Every row gives one point. Each copy is the shape, with its points in the same order, turned, moved and blurred by noise. Say if it was mirrored as well.

Shape (8 x 3)
[[  10   -7  -31]
 [   2  -27   39]
 [ -36   50 -113]
 [ -31  -18   36]
 [  13  -21   26]
 [  25   11   30]
 [ -13   -9   22]
 [  21   19   30]]
Copy 1 (8 x 3)
[[-17  15  29]
 [-10 -44 -12]
 [-52 121  37]
 [-31 -30 -36]
 [ -6 -35   0]
 [ 24 -14 -14]
 [-14 -16 -23]
 [ 27  -7 -17]]
Copy 1 is: mirrored
Copy 2 (8 x 3)
[[ -21  -28  -27]
 [  59    0  -15]
 [-115  -23    5]
 [  38   -4   16]
 [  42  -11  -27]
 [  34   34  -26]
 [  29    2   -4]
 [  18   35  -31]]
Copy 2 is: only turned
Copy 3 (8 x 3)
[[   6  -21    4]
 [ -19   44   -9]
 [ -30 -113   50]
 [ -49   40   -7]
 [  -6   35   -1]
 [   1   38   30]
 [ -27   28    0]
 [  -1   41   39]]
Copy 3 is: mirrored

Shape (9 x 4)
[[-11  20   0  24]
 [ 74  71  27 -42]
 [-35 -40  25  -6]
 [-30   1  18  24]
 [ 23 -31  41  11]
 [ 46  13 -47 -33]
 [-18 -23  56  -7]
 [-49  16  -6  61]
 [ -3  -4  48  48]]
Copy 1 (9 x 4)
[[ 20  10 -33   8]
 [-77 -55 -11 -45]
 [ 15   5  18  75]
 [ 16  15 -25  44]
 [ 14 -47  -1  57]
 [ 16 -18  44 -44]
 [-18 -12   4  72]
 [ 51  28 -51  35]
 [ 19 -25 -43  61]]
Copy 1 is: mirrored
Copy 2 (9 x 4)
[[ -15   15   -9   48]
 [ -26 -105   29   55]
 [ -54   45    1   -2]
 [ -42   32   -9   44]
 [ -33   12   55   14]
 [  28  -51   -6   -1]
 [ -72   20   22   19]
 [ -15   60  -30   68]
 [ -41   41   39   60]]
Copy 2 is: mirrored
Copy 3 (9 x 4)
[[-14  -2  20  13]
 [ 94   1   5  61]
 [-31 -46 -23 -23]
 [-43 -33  12  -1]
 [ 22 -44  11 -36]
 [ 41  47 -32   6]
 [ -7 -65 -10  -6]
 [-73  -6  35  12]
 [-15 -42  44 -11]]
Copy 3 is: mirrored
